Every row gives one point. Before rounding, the points of a table are all equally far from one centre. They may lie mostly on one side of it. Where is the centre, to within rounding?
(in the rows, 128 means zero)

Points (9 x 2)
[[156  56]
 [129 127]
 [151 133]
 [165  59]
 [171 126]
 [161 131]
 [182 115]
 [187 101]
 [186  84]]
Centre: [149  94]

Points (14 x 8)
[[151 125  71 150 162 153 137 180]
 [128  50 112 140 224 159 153 109]
 [103 152 112 111 211 129 134 183]
 [ 94 113  95 160 167 196 160 163]
 [ 86 110  45 143 122 140 147 152]
 [103  59 127 111 213 161 110 139]
 [ 84 128 112 155 182 147 112 198]
 [ 50 134 133 152 223 150 118 110]
 [146 134  82 174 226 101 111 126]
 [127  93 138  70 184 118 119 165]
 [129 136 123 137 243  98 165 154]
 [ 95 131  51 201 146 134 154 113]
 [ 66 186 101 161 158 115 114 105]
 [110 158 175 102 185 139 144 157]]
Centre: [109 109 120 144 164 118 142 119]

Points (16 x 12)
[[ 61 194  68 138 146 167 134 116 133 188  77 145]
 [149 131 131 205 167 158 112 143 163 156  60 121]
 [116 212  96 170 118 177 105 119 118 200  87 167]
 [153 190 116 123 140  95 121  84 128 194 130 206]
 [ 44 168  53 117 111  92  93 115 125  96 114 129]
 [ 78 160 176 151 137 132  79 124 123 153  31 135]
 [ 37 191 114 171 105 143  93 162 139 145  55 107]
 [114 141  56 115 171 178 129 126 124 140 122 106]
 [152 138 103 191 111 151 111 142 195 194  54 168]
 [ 95 177 104 130 144 195 127 139  78 171 145 131]
 [ 98 109  78 161 110 128 171 132 109 188  38 128]
 [100 155 104  88 107 180 116 148 153 185  43 149]
 [116 168 110 150 164 174  88 124 140 220  62 131]
 [120 199  26 138 137 123 135 156  97 169  88 170]
 [ 95 180 137 141  93 200  84 118 107 184 102 129]
 [125 178  64  83 122 160  98 175  95 175  90 116]]
Centre: [105 140 113 146 120 108 109 151 136 159 115 149]

Points (29 x 24)
[[ 81 172  54  74 125 102 137  71 144 166  99 175 107 131 126 139  98  96
  141 135 177 102 110 146]
 [142  93 113 103 150 113  94 137 125 141 148 173  27 140 176 117 126 111
   70 146 203 133 123 110]
 [ 87 129  70 120 140 141 166 117 150 133 122 128  17  92 169 138 136  92
  123  93 171  85 116  83]
 [ 98 108  76 115 143 152 120  97 127 104 145 192  79 151 152 157 123 101
   90  50 155  96 129  88]
 [ 93  74  35 101 181 134 114 130 169 140 113 163 112 131 183  97 134  94
   81 138 189 134 135 157]
 [ 88 111  86 102 186 142 128  64 142 164 144 160 111 158 158 143  78  76
  117 115 209 129 167  95]
 [ 76 116  76 102 124 167 107 116 163 122 148 143 108 133 156 133  79 101
   98  92 185 153 181 113]
 [103 124   7  78 144 137 140 153 164 159 149 181 123 163 153 138 130 104
   99 111 185 129 114 114]
 [ 94 139 113  86 146 144 126 150  95 132 139 143  89 133 130 161 105  56
  134 133 179 111 185 132]
 [ 74 104  83  97 133 148 124 159 120 121 121 165  98 149 200 140 111  86
  117 147 185 167 171 121]
 [117 133  61 155 113 107 132 147 208 172 134 109  44 120 194 149  95  96
  102 147 201 105 137  86]
 [ 85 111  77 130 131 139 114 128 236 155 134 147  99 145 130 143 137 105
  113  99 170 166 160 125]
 [114 138  65 107 158 139 126  95 152 125 112 135  96 133 127 160 123  18
  142 117 172 162 143 118]
 [114 109  49  74 198 163 134 119  93 128  97 138  83 127 153 118  89 101
   96 118 200 111 127 106]
 [ 84 147  98  84 131 156 101 110 132 119 131 133  52 152 146 114  88  90
   88  87 202 124 133  97]
 [ 77  88  67 110 136 186 145  85 154 169 164 153 106 109 178  93  95  97
   76 114 189 132 154 137]
 [ 88 132  59 123 106 192 116 107 195 152  73 153  99 148 143 116 123 113
  123 120 207 134 161  76]
 [ 95 130  72 135 125 192 149  82 152 136 149 137  57 153 176 169  93  97
   89 116 219 136 134 136]
 [ 86 141  99 145 124 140 101  63 225 153  90 148 100 105 180 114 114  64
  124 120 186 127 151  82]
 [ 91 146  62  93 151 172 150  79 140 166 154 172  91 142 212 141  94 114
  115  96 158 139 130  61]
 [ 85 122  48 112 136 147 147 131 149 138 126 162  82 126 166  59 155 108
  122 100 161 132 185 115]
 [ 99 139  59 113 144 140  79  91 125 123 145 133 115  77 172 167 121  68
  114 138 154 159 118 137]
 [ 91 113  55  98 116 147 132 106 141 116 128 164 143 115 171 177 122  60
  134 105 168 126  53 105]
 [ 93  88  27 115 147 130 145 124 162 134 141 158  67 135 134 153  80 109
   74 153 171  88 145 141]
 [100 123  59  90 120 115  82  90 153 167  81 145 102 140 179  91 118  47
   67 124 195 135 143 124]
 [ 76  91  60 102 183 139  80 130 165 141 115 174  95  96 176  92 116 108
  102 126 155 109 160 122]
 [133 126  52  83 114 121 152  93 146 137 153 119  49 137 167 109 138  90
  111 146 196 110 176 141]
 [133 144  85 123 183 135 169 181 178 149 145 157 132 151 148 104 137 172
  116  99 201 121 141 165]
 [145 108  66 107 114 134 112 138 135 133  89 157  87 127 121 181 157  83
  137 105 158 127 193 107]]
Centre: [138 132 108 139 136 139 141 121 147 160 112 142 118 137 164 127 121 104
 103 130 155 105 117 117]
